Each row of a before or after table is a point. The points were changed in one or more steps. Then noise was added and the rows were shuffled. The steps act on columns, c1 being the first. What was done? A step turns or swaps two columns, mirrors them in a line or flattens them onto one, adds a multiple of one to another, or multiplies or shifts one. Angles are multiples of 10 degrees, from the lower column toward the higher: turns from -170 to 170, lines from 10 to 170 but not 90. Use the fewest steps. Two steps may share a column if one is a turn and the other turns, adds or multiplies; they go together, in the order done. Otherwise the lowest column goes first.
In the rows, zero is written as 128.

Before (12 x 3):
[[182  89  48]
 [166 115 147]
 [142 156  93]
 [145 180  82]
 [117  58 185]
 [157  65 126]
 [117 137 144]
 [152  85  87]
 [187  90 199]
 [152 148 106]
 [164 204 148]
 [176 111  81]]
After (12 x 3):
[[181  88  38]
 [165 113 135]
 [187  91 187]
 [152 147  98]
 [156  67 115]
 [162 205 140]
 [177 113  68]
 [115 135 136]
 [144 177  72]
 [142 154  83]
 [149  87  77]
 [118  57 175]]
Steps: shift c3 by -10

Before (9 x 4):
[[ 85 102 174  48]
 [117 132 119 147]
 [163 189 160 134]
 [162 119 182 145]
 [ 95 155  34 173]
 [ 96  82 162 144]
 [147 103  78  97]
 [154 116  65  31]
 [140 152 143 102]]
After (9 x 4):
[[120 130 135 108]
 [118 119  62 141]
 [137 189  80 135]
 [184 104 161 127]
 [ 94 102 159 220]
 [209 113 193 181]
 [ 81  86 121 133]
 [138 150 120 157]
 [140 153 193  44]]
Steps: turn c3 and c4 by 150 degrees; turn c1 and c3 by -40 degrees

Before (10 x 6):
[[169 113 196 109  99 105]
 [142 125  97 125  69  58]
 [194  28 185 118 181  94]
 [228 137 137 144 125 168]
 [192 169 122  51 151 156]
 [113 125  85 100 102 107]
 [152  83 117 145 172 135]
 [164 186 113 129 115  69]
 [205  97 164 120  85 108]
 [190 141  81 159 162 175]]
After (10 x 6):
[[193  78 212 122 197 163]
 [151 121 140 116 185 113]
 [168  95 185 133  90 158]
 [162 151  94  96 112 176]
 [143 140 107  96  51 191]
 [206 106 168 124  72 147]
 [115 148  99 141  92 160]
 [192 142 105 211 159 142]
 [227 126 134 135 125  86]
 [187 152  88 124 172  71]]
Steps: flatten c2 and c3 onto the line at 120 degrees; turn c4 and c6 by -150 degrees; multiply c5 by 1.3

Before (12 x 9):
[[102 142 143 124 199 156 142 117 192]
 [112 152 119 113 126 159  97 151 116]
 [150 142 158 181 249 121 118 156  86]
 [ 91 130 175 121 157 116 106  71 143]
 [144 120 121 101 116 139 164 131 180]
 [154  77 147 162 217 108 122 160 169]
 [ 84 124 124 124 135 121 139 144 138]
 [138 111  58 133 113 140 156 136 155]
 [104 154 142 119 112 105 141 127 156]
 [163 146 113 196 174 105  71 148 159]
 [133 114 129 143 117 138 131 140 113]
 [ 79 152 171  60 182 106 116  92 107]]
After (12 x 9):
[[107 182 160 114 123 121 152  98 121]
 [143 148 137 100 115 128 129 163 179]
 [ 82 181  85  63 181  99  91 115 108]
 [143 137 170 135 109 182 135 152 156]
 [155 110 102 163 212 121 160 125 165]
 [132 144 135 141 116 125 142 134 115]
 [159 175 115 199 176 151 147  71 155]
 [ 90 160  98 119 157  96  68 106 142]
 [ 99 180 101 116 112 127 130 144 160]
 [149 173 109 181 247 103 155 120  88]
 [103 171 142 125 201 104 117 141 195]
 [ 78 151 122 125 135 135 145 140 138]]
Steps: shift c2 by 30; turn c3 and c6 by -120 degrees; swap c7 and c8

Before (8 x 11):
[[126 140  88 210 140  82 149 143 156  76 136]
 [168 159 119 112 107  88 117 106 193  60 109]
 [134 133 129 188 122  81 170 125  84 152 122]
 [164  33 128 133 117  94 144 188 121  98 121]
 [142 191 127  82  80 179 137 134  84 116 189]
 [ 19 154 111  83 100  97  95 122 106  76 131]
 [141 111  87  85 158  97 171 112  97  40 130]
 [138 182 120 109 119 154  91 125  96 152 246]]
After (8 x 11):
[[146 132 128  77 123  72 187 125 104 146 127]
 [147 184 130 157 119 149 104 124  85 146 130]
 [ 99 141 130  80 140  45 139 143 162  82 131]
 [147  33 128  97 117 124 144 185 123  79 130]
 [135 188 129 181  83 173 151 136  89 113 127]
 [ 95 113 131  99 157 171 179 111 111  44 126]
 [  6 153 127  97  98 174 106 122 101 135 130]
 [131 160 125  88 113 145  94 108 187  50 125]]
Steps: turn c1 and c10 by -30 degrees; multiply c3 by 0; turn c4 and c6 by -90 degrees; turn c7 and c9 by 20 degrees; multiply c11 by 0

Before (11 x 12):
[[161  65 112  87  69 125  90  94 164 197 142  99]
 [177  82  61  91 108 154 134  68  84 138 111 144]
 [131 136 199 131  35 122  93 158 111 106 142 190]
 [ 31 116  71  96 130 172  97 131 131 107 145 176]
 [ 90 129  54 119 134  67  82 186 184  86 214 158]
 [150 161  59 147  33 117 163 101  81 157  37 145]
 [104 104  62  81 112 111 157 176 147 104 124 128]
 [147 176  85 158 101 148 161 200 135 136 151 109]
 [ 61  71 104 151 181  83  94 196  67  87 190  67]
 [100  52  49 120  77 153  62 215 103 144 133 125]
 [174 142 115 158  59 150 108 152 132 105  76  93]]
After (11 x 12):
[[131 142 110 158  59  99 108 130 105  91  44 141]
 [141 128  63 120 134 171  80 183  70 112 183  64]
 [116 135 195 131  36 127  92 111  96 161 113  72]
 [140 105  68  78 114 138 157 145  80 109  95 108]
 [130  70 115 152 181 156  94  67  59  44 160 127]
 [139 159  55 147  32 147 163  80 157 157   9 133]
 [134 116  89  97 131  78  95 130 124 163 115  94]
 [137 176  83 159 100 112 159 137  55 124 121 153]
 [133  65 108  85  68 157  89 164 160 146 111 195]
 [141  51  54 121  79 108  61 105  40 141 103 146]
 [140  83  53  94 107 107 136  85 189 153  80 130]]
Steps: flatten c1 and c3 onto the line at 100 degrees; turn c6 and c10 by -160 degrees; turn c10 and c12 by -130 degrees; turn c8 and c9 by -90 degrees; shift c11 by -30

Before (8 x 14):
[[157 155 178  97 105 156  82 169 136 160  94  72  76  88]
 [166 154 171  74 134 118  84 201  26 105 119 180 201 122]
 [156 189 102  85 153 167 114 155 133  66 144  82 160 103]
 [ 83 104 161  99 158 128 159 109 131  52  98 118  96 136]
 [128  96 182 118  95 104 153 101 140 120  99  89 175 161]
 [ 93 154 168  65  69 164 207 207 140  90 156  85 205 115]
 [162 158 111 170  77 185 137 185  73 147 135 124  90 143]
 [ 79 194 141 140 157 120 100  77 118 171 143 159  93 131]]
After (8 x 14):
[[ 11  88  99 113 155 156 114 155 133 198 144  76 182 119]
 [ 99  71 161  95  70 144 210 208 143 178 158  72 221 112]
 [ 57 128 150 199  77 132 138 186  72 127 134 118 111  68]
 [192 112 159 130 158 113 156 110 133 197  99 135 115 150]
 [ 40  18 146 171 156 128 102  77 116  84 141 154 112 123]
 [ 63 135 243 106 134 129  84 201  25 149 120 186 220 148]
 [ 69 123 171 128 105 178  84 168 133 109  95  88  96 104]
 [183 161 174 147  93  91 154  99 142 127 101 105 194 140]]
Steps: multiply c2 by 2; turn c1 and c2 by 120 degrees; add -0.7 times c9 to c3; shift c4 by 30; turn c6 and c10 by 160 degrees; turn c6 and c14 by 110 degrees; add -0.5 times c11 to c12; shift c13 by 20

Before (9 x 20):
[[166 139 120 203 136 113  97 109 118 130  94 106 129  87 161 131 140 142
  115 102]
 [ 95 169  98 146 139 126 117 134 161 123 110 133 146  84 161 146 138 129
  125 105]
 [144 173 120 108 118 135 152 112  97 122 142 130 112  88 140 173 114 119
  139 118]
 [119 103 109 127 129 136 177 124 164 115 128 143 126  92 137 135 131 121
  102 148]
 [120 134 132 129 100 149  96  91 155 172 190 120 136 126 148 135 135 135
  126  93]
 [140 101 110 145 135 137 125 111 131 150 169 152  99 174 149 148 109 124
  139 127]
 [107 119 131 126 131 151 128 119  94 115 118 141 132 124 159 137 126 102
  171 119]
 [122 119 162 178 108 156 126 109 101 162 121 131 111 156 108 104 148 121
  152 139]
 [108 160 117 103 130 140 135 136 153 133  96 177 150  89 173 133  81 188
   83 147]]
After (9 x 20):
[[122 172  99 160 138 126 116  97 161 134 104 132 185  85 161 145 139 127
  126 106]
 [ 93 119 160 206 107 156 128 143 100 142 130 129 152 157 108 102 149 121
  152 141]
 [115 161 117  88 129 142 137 110 154 126  94 176 189  89 172 133  82 185
   82 147]
 [139 173 122  96 118 138 152 146 100 137 129 129 151  88 139 171 116 119
  139 118]
 [136 140 119 246 140 115  96 171 117 132  94 106 167  89 164 131 140 145
  114 101]
 [ 84 133 134 128  99 147  94 147 157 160 190 121 176 127 147 134 133 136
  127  94]
 [136 103 110 127 126 138 177 116 163 138 126 144 167  93 137 133 132 121
  102 148]
 [112 101 112 157 135 133 125 152 130 137 163 152 140 174 147 146 110 121
  141 125]
 [136 119 131 128 131 149 129 108  94 144 114 143 172 125 161 138 129 107
  172 121]]
Steps: turn c1 and c10 by 70 degrees; turn c8 and c10 by -110 degrees; multiply c4 by 1.6; add -0.3 times c16 to c11; shift c13 by 40

Before (14 x 24):
[[150 110 142 142 108  94 121 161  97 115 138 111 110 146 152 132 131 151
  114 112 100 153 142  91]
 [109 152 171 104 120 116 155 113 104 142 119 132 153 111 123 126 115  96
  128 146  93 120 114 120]
 [143 129 144 119 117 102 152 116 143 174 117 115 137 132 140 115 139 114
  119 132 138 125 104 121]
 [138 140 140 121 109 101 128 118 126 152 119 140 150 123 128 105 147 110
   88 138 149 117 119 109]
 [158 129 151 141 101  80 128 153 125 119 124 113 128 134 169 136 145 136
   98  84 131 150 139 127]
 [134 135 149 111 126 110 161 107 110 138 117 135 126 108 104 139 105  90
  121 136 122 108 120 119]
 [138 140 176 118 114 112 150 106  99 140 114 119 147 129 118 122 116 111
  124 153 132  94 107 139]
 [107 131 148 124 123 138 158 137  83 135 137 158 118 132 136 153 144 122
  132 126 117 115 133 111]
 [111 126 139  98 143 131 140 129  96 123 128 129 141 135 124 169 130 116
  122 148 106 118 132 122]
 [113 116 152 130 136 152 126 154 129 118 140 171 106 132 139 124 143 115
  138 135 151 156 150 132]
 [117 114 139 130 130 127 123 125 117 109 133 156 100 106 153 130 165 139
  137 132 143 156 134 125]
 [135 123 146 121 142 154 150 147 116 111 134 148 128 110 139 129 144 133
  121 127 124 130 125 115]
 [122 123 129 139 149 132 138 136 104 115 159 154 127 117 157 119 137 127
  145 127 141 145 156 131]
 [151 115 168 173 121  90 127 144 125 118 145 111 128 132 152 149 152 141
  108 107 119 153 149  97]]
After (14 x 24):
[[137 149 164 117 115  89 151 106  99 142 161 101 147 130 119 117 114 111
  124 153 133  94 107 137]
 [107 136 157 104 118  98 157 112 105 144 159 116 153 113 123 163 115  96
  128 145  95 121 114 120]
 [137 158 140 122 108  61 129 119 127 153 135 136 151 124 128 102 147 111
   86 140 149 118 118 110]
 [122 124 101 141 151 138 138 136 104 116 143 145 127 118 158 126 139 126
  145 127 142 144 157 131]
 [152 124 132 174 121  33 128 144 123 117 170  90 129 131 151 108 152 142
  108 106 118 153 148  98]
 [159 146 142 139 101   7 128 153 124 116 145 103 129 134 170  96 144 137
   98  83 132 150 139 127]
 [116 106 130 129 132 124 125 127 117 110 142 150 101 106 153 137 164 140
  136 134 143 158 133 125]
 [108 101 130 124 122 152 159 137  83 134 149 148 119 133 135 178 146 120
  131 127 119 115 134 111]
 [143 145 146 119 118  63 152 117 145 173 136 110 136 131 141  98 138 114
  119 131 137 125 105 120]
 [113 109 129 131 137 188 127 152 128 117 155 157 104 131 139 139 143 115
  137 135 152 157 151 131]
 [134 128 131 121 142 192 150 148 117 109 146 139 129 111 140 115 144 133
  121 125 121 130 126 114]
 [151 126 127 140 109  42 121 160  96 115 147 102 110 146 151  92 132 151
  114 113 100 154 142  91]
 [135 134 149 112 125  83 161 106 109 138 141 128 125 110 105 133 105  91
  120 137 121 108 120 119]
 [111  93 133  98 143 136 138 128  95 122 137 125 141 136 123 184 130 117
  122 148 105 118 132 122]]
Steps: add -1.5 times c1 to c16; turn c2 and c16 by 30 degrees; turn c3 and c11 by 60 degrees; add -0.5 times c11 to c12; multiply c6 by 2.5

Before (9 x 32):
[[157 214 158  61 213 210 116 101  91 127 141  96 151 201 109 141 113  62
  119  65 169   7 204 168 126 221  85 131 102  74  75 107]
 [103 160  98  51 165 148 174 142 153 131 153 107 140  69  99 137 119 166
  210 125 170  73 105 134 149 167 110 145 136  93 102 157]
 [ 95 160  66  80 177 167 163 176 112 123 135 138 184  68  90 162 148 135
  183 107 162 122 136 140 134  79  96 150 137  91  44  92]
 [109 147 111 127  49 165  95 119 101  48 129 120 111  98 126 142 169 121
  118 150  90  55 170 121 125 109  70 112 142 240 174 127]
 [106 165 111 128  77 155 101  65 107  93 102 117 101 158  60 108 149 154
  122 134  92  74 110 105 128 118 105  97 143 182 167 157]
 [128 137  87 143  33 178 111 139  50  44 110  90 110 111 155 169 171 121
   96 124  79  66 163  97 130 132 114  34 160 156 193 130]
 [108 150  63 100 142 169 178 136 131 158 149 133 152 116  92 166 107 152
  190  96 137 108 149 155 180 151 108 142 148 129 123 116]
 [115 131  92 118 155 179 181 169 118 162 164 128 147  73 103 142 126 152
  127  90 133  81 135 159 125 113 153 180 132  92  92 144]
 [109 140 107  83 117 174 228 135 163 115 154 144 141  55  55 163 158 151
  128  83 168 152 111 143 145 137 163 183 138 108  99 117]]
After (9 x 32):
[[ 98 160 154  81 104 168 164 207 109 125 136 139 184  78  89 168 163 137
  182 105 150 125 138 173 137  77  95 150 132  65  42  79]
 [105 141 123  80 114 173 224 147 161 118 164 146 145  78  55 159 165 154
  132  81 154 154 109 117 144 140 158 187 141  80 101  78]
 [101 162 131  52 120 147 169 161 152 132 182 102 139  85 100 140 169 168
  209 124 119  69 107 161 151 164 109 151 133  64 103 122]
 [127 142 124 139 178 180 116 171  55  42 124  90 113 102 158 173  79 124
   95 128 169  68 162  30 128 134 109  33 159 125 198 130]
 [115 135 156 123  95 174 187 176 118 164 189 131 150  96 103 142 130 151
  124  89 129  81 139 150 128 115 150 179 127  60  91 100]
 [107 149 117 124 144 166  92 137 102  45 140 122 111  98 124 144  92 122
  117 150 169  55 171  49 123 107  71 110 147 214 174 114]
 [104 170  66 123 162 158 101 126 112  98 119 120  99 145  58 107  86 157
  125 136 148  77 113  80 125 118 101  96 138 155 170 174]
 [107 146 111 100  96 172 176 195 132 153 139 131 148 126  91 163 139 151
  191  99 107 110 153 138 178 152 106 143 154  99 126 104]
 [157 215 115  64  70 209 113  80  95 130  94  94 155 194 103 135 167  65
  118  64 112   9 204 205 126 219  88 139 102  44  76 128]]
Steps: turn c3 and c8 by -70 degrees; turn c5 and c24 by 100 degrees; turn c11 and c14 by 30 degrees; turn c11 and c32 by -40 degrees; swap c17 and c21; shift c30 by -30

Before (10 x 48):
[[120 104 138 112 119 128 126 116 139 114 105 104 102 138 108  90 153 140
  108 168 133 117 110  89 141 132 117 128 115 119 122  95 141 120 125 163
  146 143 148 134 104  97 144 131 136 112 124 139]
 [129 152 135 160 146 111 155 114 113 114 142 114 112 149 140 131 129 150
  153 166 110 137 127 136  95 107 136 130 126 115 147 116 135 125 112 126
  121 146 149 105 147 150 134 122 108 124 144 125]
 [131 123 137 141 136 110 124 116 121 106 121 108 120  99  98  96 102 128
  128 118 138 137 149 123 141 129 156 105 151 100 103 122 140 137 155 144
  103 127 125 122 109 143 109 113 140 136 125 111]
 [119 144 157 104 143 107 140 132  92 137 154 148 146 142 122 146 112 102
  131 166 159 111 118 137 124 150 129 121 139 120 139 118 130 128 150 156
  105 135 149 153 118 147 141  96 130 136 143 147]
 [119  96 126 150 139 111 132 135  91 121 136 144 130 114 154 111 144 150
  107 160 147  94 109 119 107 110 128 135 105 143 146  95 126 143 106 144
  147 129 168 124 117 104 136  99 132 120 146 139]
 [ 96 120 167 147 102 140 147 119 105 130 109 140 142 104 150 119 151 135
  116 111 144  94 144 143  99 108 135 157 151 105  93 117 113  97 122 125
  102 117 136 112 131 133 154 147 107 120  96 141]
 [147 113 155 142  92 149 113 127 118 114 103 135 133 148 100 137 140 121
  158 110 115 127 143 132 147 121 131 137 113 145 139 105 112  99 102 126
  112  98 129 122 131 136 147 102  94 144 119 122]
 [138 125 160 150  87 137 141 116 123 152 108 103 109 143 139 145 144 115
  142 135 148 111 113 111 110 108 152 156 153 156 109 116 115 128 118 135
  136 110 122 115 153 112 143 109 131 135 121 100]
 [103  95 126 152 106 118 146 143 146 142 121 133 135 134 139  89 110 103
  124 119 121 114 134 112 132 154 119 109 105 107  93 119 107 104 153 147
  119 141 153 150 152 106 147 146 142 138 111 149]
 [140 143 130 109  93 140 151 117 145 142 143 145 125 149 123 110 120 151
  134 110 143 130 134 113 112 111 135 114 147 139 145 120 148 110 125 151
  146 135 144 110 155 145 100 139 150 152 149  95]]
After (10 x 48):
[[129 151 134 151 146 112 155 115 179 114 143 114 112 149 140 124 130 150
  153 243 111 138 127 136  94 106 136 130 126 115 147 118 135 125 112 126
  121 146 149 105 148 150 135 121 108 130 144 125]
 [137 125 161 132  86 135 140 116 154 151 107 103 108 143 139 134 144 113
  141 149 148 111 114 111 110 107 153 156 153 156 109 115 114 128 119 135
  136 110 122 116 153 112 144 109 130 146 121  99]
 [140 144 130  93  92 139 153 117  85 141 143 145 124 149 123 152 121 151
  135  74 144 129 133 114 112 110 134 114 146 138 145 121 148 111 126 151
  146 134 144 109 156 146 100 139 149 110 149  96]
 [147 113 155 145  91 150 115 128 156 115 104 133 133 148 100 144 140 121
  159  73 114 126 142 132 147 120 131 137 114 146 138 105 112  99 101 127
  112  98 129 121 132 137 147 103  93 136 118 122]
 [130 123 137 140 137 111 123 117 149 106 122 108 119 101  97 135 102 128
  129  98 140 137 149 123 142 128 156 104 150 100 104 121 140 137 154 145
  101 126 126 122 108 143 108 114 141  96 126 113]
 [120 104 138 107 119 129 126 117  97 116 105 103 101 138 109 113 154 141
  108 248 133 119 109  90 140 132 117 128 114 118 124  95 142 119 123 162
  145 143 148 132 103  97 144 132 137  90 123 139]
 [118 145 157 234 142 107 141 132 161 137 153 148 146 143 122 136 112 102
  130 242 158 111 117 136 125 150 129 121 139 121 139 119 130 128 151 156
  104 134 148 153 117 147 141  96 130 145 143 147]
 [ 95 119 167 178 101 140 148 119 178 130 108 141 141 104 150 119 151 136
  116  78 143  95 143 143  98 109 136 156 150 106  93 118 114  97 123 125
  103 116 135 112 130 133 154 146 107 120  97 142]
 [101  95 125  69 106 118 145 142 122 142 121 132 135 133 140 138 110 102
  124 102 120 114 135 113 132 154 120 108 106 107  92 118 108 103 151 148
  118 142 154 150 152 106 147 144 142  90 111 149]
 [120  97 126 215 139 111 131 134 203 120 135 143 130 115 155 120 144 150
  107 224 148  95 110 120 107 110 127 136 105 143 147  95 125 143 106 143
  148 129 167 124 117 105 137  99 131 112 147 138]]
Steps: multiply c9 by 3; turn c4 and c9 by 120 degrees; swap c16 and c46; multiply c20 by 3

Before (12 x 64):
[[143 122  88 112 156 150 168 189 110 105  88 119 121 122 101 120 123 100
   97 136 136 130 112 138 158  85 117 105 185 121  92 146  74 147 175  87
  149 110 124 120 117 132 137 140  97 183  83 105 115  69  85 132 134 130
  111 145 133 116 158 134 143 131  82 110]
 [203  97 105 107 108 146 140 133 114 106 128 152 136 150 104 107 164 116
   91  98  76 121 115 179 150 107  68 117 173  93  99 159 157 179 186 133
  119 101 113 136 174 145 103 165 153 133  88 109  89 126 117 116 168 112
   87  94  81  91 182 132 121 137  90  87]
 [160 117 122  70 132  73  98 146 130 157 141 102 135 136 105 190 126 138
  159  93  92 200 105 148  84 158 118 145 169 143  94 182 134 115 116 144
  142 163 138 173 163 116 135 160 184 121 104 155 165 125 158 103 157 132
   95 163  61 172 127 134 146  83 169 172]
 [175 101 119 115 117 145 127 107 110 124 138 166 179 130 101 140 139 100
  123 104  86 151  83 149 154 146  73 151 169  90  98 175 144 163 170 121
  134 112 102 133 128 162 107 151 155 145  74  93  81 112 104 120 171 105
   87 152  89 112 147 148 143 111  98  89]
 [142 125  99 101 138 146 152 156 133 112 119 132 104  96 134 104 122 132
  118 131 162  99  98 115 128  98  97  82 164 105 140 125 107 138 139  90
  146 108 117 109 123 144 134 118 106 192 106 117  95  72 114 127 110 124
   93 150 152 119 140 111  96 151 108 101]
 [170 167 130 104 116  83 107 141 107 143 141  83 149 139  77 145  91 166
  172  97 105 167 104 139  99 156 137 155 151 156 106 140 129 106 114 145
  116 155 139 159 138  83 133 109 134 120 109 151 125 139 152 157 134  82
  114 141  96 166 114 121 136 126 153 136]
 [137 175 117  96 154 144 124 182 130 156 149 133 105 134 160 117 116 164
  124 157 151 127 145 124 119 114 171  96 122 112 137 117 111 131 146 125
   95 121 153  85  90 110 171 122 103 169 153 120 137 108 107 173 106 101
  160 151 111 121 121  93  80 128 123 141]
 [ 94 171 111 126 117 130 131 194 150 108 132 118  79  96 148 111 135 153
  112 147 127 111 150 128 115 124 125 113 131  97 129 133  82 136 148  93
  127 103 156 104  92 136 170 113  99 181 118  97 124 104  98 160 122 102
  118 114 142 114 145 114  79 105 111 122]
 [135 143 152 129 130 138 128 182 135 139 119 127  71 114 151 122 113 152
  106 157 127 112 181 122 116  96 154  96 125 129 157 135 112 141 147 129
   96 113 146  82 101 130 173  97  98 166 102 103 125  96 129 159  88  80
  130 160 152 106 125 130 104 127 145 105]
 [104 175 135 110 120  81 113 168 119 136 139  89 121 131 136 128  94 153
  115 152 127 139 153 101 122 109 157 145  82 133 148 127 155 122 136 139
   74 147 181  88 129 110 146 111 142 175 160 124 144 110 143 173 118  79
  135 159 147 140 137  97  91 126 153 130]
 [158 107  91  82 122 152 159 136 116 110  86 153 123 111 107  72 162  96
   83 126 123 146  80 172 150 128  76 130 174  92 104 144  89 191 163 105
  153  92  97 146 122 119 132 165 122 159  80 104 120  89 126 120 125 148
   97 150 120 103 147 170 122 120  82  90]
 [133 150 174 100 119  85  94 157 117 125 151 122 114 158 104 157 113 146
  141 109 130 146 130 117  81 159 151 136 125 143 121 146 142 139 103 149
  106 152 168 103 156  99 105 107 143 132 128 157 146 169 127 158 148  85
  167 157 126 141 122  97 131 115 130 137]]
After (12 x 64):
[[137 143 153 118 130 139 127 128 133 138 120 128  71 113 132 123 112 155
  107 156 128 110 180 123 116  96 104 186 125 129 155 134 111 139 144 130
   94 113 144  83  99 183 174  97  99 167 101 103 125  97 128 158  89  78
  131 160 154 107 126 129 104 125 144 104]
 [138 176 114 142 153 144 116 108 128 156 149 132 106 134 125 117 115 163
  125 158 153 125 146 122 118 113  77 200 122 111 136 118 113 128 147 124
   95 121 151  84  87 179 171 121 100 169 154 119 136 108 108 174 105 100
  158 152 110 121 122  93  79 127 122 141]
 [161 118 122 185 131  74  37 117 130 159 140 103 136 137 138 189 126 146
  158  93  93 200 104 149  83 157 118  79 169 143  94 184 134 116 116 143
  142 164 137 172 163 145 135 160 182 121 104 154 166 125 158 104 159 132
   95 162  60 172 124 136 146  84 169 174]
 [133 150 174 147 120  85  25  98 117 125 150 124 113 160 146 158 114 147
  141 108 132 147 129 118  83 159  96  81 126 143 121 145 143 139 102 149
  107 150 167 105 155 155 104 105 143 131 128 158 145 169 128 155 149  86
  165 156 125 143 123  99 129 114 129 138]
 [202  97 105 168 108 145 164 144 115 105 131 152 136 149 161 106 163 109
   90  99  77 122 115 181 150 107 177  91 173  92 100 158 157 180 186 132
  120 102 112 136 174 133 102 164 153 134  85 110  89 128 117 117 168 110
   90  97  82  90 181 133 122 136  89  87]
 [144 122  88 146 156 151 247 135 110 106  89 121 122 122 176 118 123 103
   97 135 137 130 109 139 157  86 132  93 185 121  95 144  76 147 174  88
  150 111 124 121 117 190 136 140  96 185  81 104 114  70  86 132 135 129
  113 145 132 114 158 134 141 130  81 110]
 [174 100 119 162 117 145 125 162 110 124 137 167 177 131 136 139 140  90
  123 103  85 150  83 148 154 146 175  70 167  89  98 177 144 162 171 120
  133 112 100 133 127 107 107 152 153 145  74  91  81 111 104 117 170 105
   87 151  88 114 147 148 143 111  98  91]
 [104 175 134 134 123  81  82 111 119 134 138  88 120 130 105 127  94 166
  115 154 127 140 158 101 121 111  94 132  83 132 149 127 154 122 137 140
   74 147 183  88 128 168 145 112 142 174 159 123 143 111 141 173 118  81
  134 158 148 140 137  98  90 126 153 129]
 [159 107  90 191 122 149 221 119 117 110  85 152 122 110 148  71 161  88
   84 127 123 145  80 173 153 128 164  92 173  94 104 144  88 191 163 106
  154  94  96 145 121 136 132 164 122 159  80 104 120  88 125 120 124 148
   98 149 118 103 146 169 121 119  82  88]
 [143 124  99 163 137 144 200 144 131 111 121 133 103  95 161 105 121 131
  119 130 161 101  97 114 128  98 150 163 164 105 141 123 108 139 139  92
  146 106 116 106 123 153 135 117 107 191 107 115  97  74 115 125 109 125
   93 150 151 120 139 110  98 149 108 101]
 [ 93 173 111 132 119 131 138 135 150 107 133 118  82  95 124 113 136 155
  111 146 128 109 151 128 114 122 130 171 131  96 129 131  81 136 148  94
  127 105 153 104  94 194 171 111  99 180 117  95 126 104  99 160 121 105
  119 114 142 114 144 114  80 104 110 123]
 [173 168 130 148 115  81  66  85 108 144 141  84 146 138 155 146  91 181
  173  98 103 167 102 138 100 158 111  27 152 155 106 139 131 106 114 144
  118 154 138 160 137 141 133 113 136 120 107 151 124 140 153 159 134  81
  115 141  98 165 115 121 137 125 152 135]]
Steps: turn c4 and c27 by 160 degrees; multiply c7 by 3; swap c8 and c42; add -0.3 times c12 to c18; multiply c15 by 2; turn c15 and c28 by 120 degrees
